Each row is a point. A path goes straight from each point to the next, and from the last back to the first. The post is the endless flat space through its rows: a point in 2 columns, a line in 3, a plane in 4, and so on, so that a path can go around it. How many times does the path go around the post? Going back the other way cancels.

Post (1 x 2):
[[15, -19]]
Path (29 x 2):
[[3, 13],
[46, -4],
[39, -32],
[16, -37],
[-9, -33],
[-8, 5],
[-38, 34],
[-20, -51],
[-11, -26],
[3, -71],
[30, -34],
[61, -84],
[14, -37],
[-12, -10],
[-11, 32],
[-10, 29],
[17, 10],
[34, 23],
[-22, 23],
[-36, -18],
[2, -32],
[-29, -6],
[-5, 20],
[56, 21],
[54, -44],
[26, -58],
[-36, -44],
[-11, 11],
[21, 22]]
Times around: 2

Post (5 x 6):
[[-1, -52, -17, -23, -23, 32],
[-2, -18, -46, -14, 53, -35],
[12, -34, 12, -21, -28, 29],
[-17, -33, -20, -8, 26, -46],
[-35, -3, -45, 10, -1, 19]]
Path (26 x 6):
[[-32, -16, -45, -36, -35, 68],
[-40, -47, -8, -44, -12, 32],
[-17, -13, -22, -41, -28, 28],
[84, -19, -7, -40, -17, 7],
[28, -28, -16, -13, 41, -36],
[-32, -20, 14, 15, 11, -44],
[-59, -19, -45, -17, 33, -28],
[12, 9, -38, -43, 26, 15],
[9, -33, 13, -21, -2, 23],
[-16, -34, 3, 12, -24, 17],
[39, -28, 0, -20, -8, 6],
[17, 6, -61, -40, 32, -8],
[-44, -25, -20, -10, -27, 33],
[-54, -51, -37, -13, -31, 82],
[-17, -55, -14, 30, -26, 24],
[7, -45, -31, -9, -24, -17],
[11, -8, -59, -26, -7, 65],
[-55, -14, -28, -26, 51, -72],
[29, -21, 0, -30, 52, -29],
[-32, -31, -15, 48, 22, -37],
[12, -17, -20, -13, -41, 24],
[1, -9, -2, -36, -24, 15],
[-7, -15, -2, -39, -1, 39],
[-21, -22, -23, 7, 31, -16],
[-28, -43, 14, 21, -11, -65],
[-32, -86, -46, -22, -60, 1]]
Times around: 3

Post (8 x 9):
[[23, -10, 13, 1, 26, -3, -11, -24, 6],
[-81, -9, 0, -51, 6, 60, 26, -15, 58],
[-17, 12, 29, 13, 7, 49, -5, -10, 44],
[28, 18, -38, 5, -6, 15, 11, 10, 3],
[7, -6, -14, -22, -25, 6, 10, -26, -33],
[-12, -7, -1, 8, -3, -35, -20, -3, -13],
[30, -33, -8, 63, 17, -27, -9, -25, -5],
[-5, -1, 27, 38, 49, -11, -50, -60, 1]]
Path (26 x 9):
[[-44, -52, 28, -39, 16, 45, -2, -47, 61],
[2, -36, -11, -31, -6, 34, 38, -4, 11],
[8, 30, -13, 0, 5, 6, 1, 33, 4],
[-36, 9, -14, -8, 23, -63, -14, -41, -24],
[27, -40, -5, 66, -27, 24, 18, -27, 39],
[16, 46, 41, -33, -27, 1, -33, -23, -26],
[41, 14, 11, 29, 41, -13, -12, -28, 43],
[-37, -7, -5, -32, 7, 53, 43, -21, 98],
[20, 18, -25, 18, 40, 35, 9, -35, 61],
[-34, -28, 77, 51, -4, -28, -66, -16, 48],
[32, 32, -20, 19, 2, 46, 26, 42, 72],
[52, -5, -17, -8, 29, 9, 5, -43, 45],
[-41, -8, 29, -20, 6, 37, -22, -55, 3],
[-25, -13, 5, -38, -3, 49, -4, -37, 43],
[-5, 36, -3, 21, 14, 13, -18, -7, 28],
[-51, 13, -72, -50, 43, 13, 17, -55, 51],
[-19, -32, -6, -43, -13, 63, 17, -55, 25],
[-22, -3, 24, 61, 40, 4, -47, 18, 42],
[88, -41, -26, 59, 18, 22, 50, 38, 6],
[-10, 19, -12, -10, 10, 20, -18, 5, -23],
[-39, -50, 8, 54, -9, -5, -21, -45, 2],
[-31, -2, -22, -29, 10, -1, 0, -30, 25],
[-40, 23, -20, 15, 10, 35, 32, -38, 46],
[9, 9, -69, -4, 35, -37, 11, 41, 11],
[53, -23, -40, 23, 9, 26, 29, -3, -7],
[32, -45, 65, -45, -43, -4, -20, -11, -32]]
Times around: 0

Post (13 x 14):
[[-50, 66, 31, 7, 43, 47, -19, 19, 62, 4, -29, -27, 24, 47],
[13, -41, 10, 14, -37, -22, -28, 24, -2, 11, 53, -20, 26, -12],
[55, -47, 11, 45, 59, 19, -5, 19, -50, 5, 10, -24, 29, -15],
[2, 20, 5, 4, 19, 28, 11, 11, 9, -13, -10, 19, 21, -4],
[7, 10, 5, -11, 6, -25, 9, 17, -14, 12, -10, 9, -15, -21],
[1, -26, -10, 6, -20, -44, -60, -25, 12, 4, 50, -17, 7, -35],
[22, -34, -25, -62, 5, -6, 25, 32, -21, -10, -14, 32, 24, 38],
[-47, -20, -8, 54, -18, 2, -2, -3, -61, 18, -5, -7, 12, -23],
[-1, 55, -11, 29, -18, 25, -28, -28, 0, -16, -24, 12, -2, 20],
[-16, -24, 5, 3, -13, -2, -6, -15, -3, -22, 8, 11, -9, 19],
[-8, -7, 34, 5, 11, 10, -21, -8, -48, 12, 5, -6, 10, -10],
[-9, 9, 0, 9, 13, -42, 23, 21, 13, 33, 37, -2, 19, 4],
[16, 6, 19, 20, 20, -9, -25, 2, 1, -11, -14, 51, -12, 11]]
Path (30 x 14):
[[49, -56, 41, 39, -16, 13, -39, 12, -61, -11, 42, -15, -3, 15],
[16, 89, 14, -2, 1, -37, -32, 4, 19, 19, 17, -19, -9, 35],
[-61, 36, 7, -8, -52, 15, -2, 21, 19, 0, -5, -3, 45, 34],
[-9, -31, 25, 1, 15, 21, -29, 54, 11, 18, -23, 5, 44, -19],
[-13, 15, 21, -41, -4, -3, -8, 2, 48, 19, 35, 47, 37, 16],
[-9, 7, -4, 11, 120, 9, 14, 46, -13, 36, -29, 19, 13, 2],
[0, 51, 11, 21, -7, 7, -81, 7, 17, -5, -15, 6, -6, -1],
[39, 18, 9, 5, 39, 29, -34, -44, -67, -30, -43, 0, -7, 44],
[-31, -45, 44, 25, 3, -1, -34, 45, -31, 35, 2, -36, 36, 4],
[-44, 8, 5, -10, -2, -11, 4, -9, 18, 17, -5, -25, -2, 38],
[-121, -5, 0, 18, -22, 13, 28, -53, -9, 10, 15, -3, -36, 43],
[24, 1, -54, 1, -35, -52, -15, -41, -71, 11, 15, 36, -14, 5],
[18, 48, -54, 26, 56, 10, 74, -11, -97, 12, -38, 18, 29, -79],
[6, -12, 31, 51, -9, 6, -43, 16, -21, -33, -1, 2, -28, -22],
[-32, 32, -26, 16, 24, 13, 8, -13, 27, -1, 37, -1, 24, 61],
[35, 0, 34, 8, 16, 24, 20, 53, -65, 54, -2, -24, 15, -48],
[-30, -77, 2, 77, -14, -30, 4, -14, -30, 24, 52, -44, 11, 41],
[80, -1, 3, -26, 21, 9, -16, 14, 6, 17, 29, 20, 4, 26],
[-60, -18, -44, -5, 33, 23, 19, -13, -56, 14, 20, -3, 38, 10],
[7, 12, -29, 36, 43, -32, 7, 23, 7, 19, 67, -8, 63, -50],
[42, 30, 22, -10, 46, 12, -62, 22, -44, 11, -48, 38, -13, -8],
[-2, -15, 15, -13, 25, 38, -10, -16, -31, 14, 9, -5, -7, 2],
[-7, -21, 37, -31, -5, 78, -18, 45, -22, -2, -46, -17, 42, 22],
[-33, 30, 17, -4, 4, -19, 41, -10, -13, 5, -51, -48, -34, 28],
[23, 0, 21, 66, 54, -6, -40, -15, -53, 1, -5, 10, 11, -1],
[-32, 63, -87, -7, -14, -22, 58, -6, -28, 29, 55, -40, 47, -63],
[-35, 14, -8, 36, -44, -2, 29, 24, -17, 33, 30, -4, 4, -45],
[-6, 7, 30, 18, 1, 31, -51, 19, -18, 25, -38, 13, -10, 26],
[41, -12, 68, 11, 11, -28, -30, 21, 49, 7, -1, 63, -22, 43],
[29, 6, 20, 13, 74, 34, 32, 48, -7, 41, 11, 24, 29, -18]]
Times around: 1
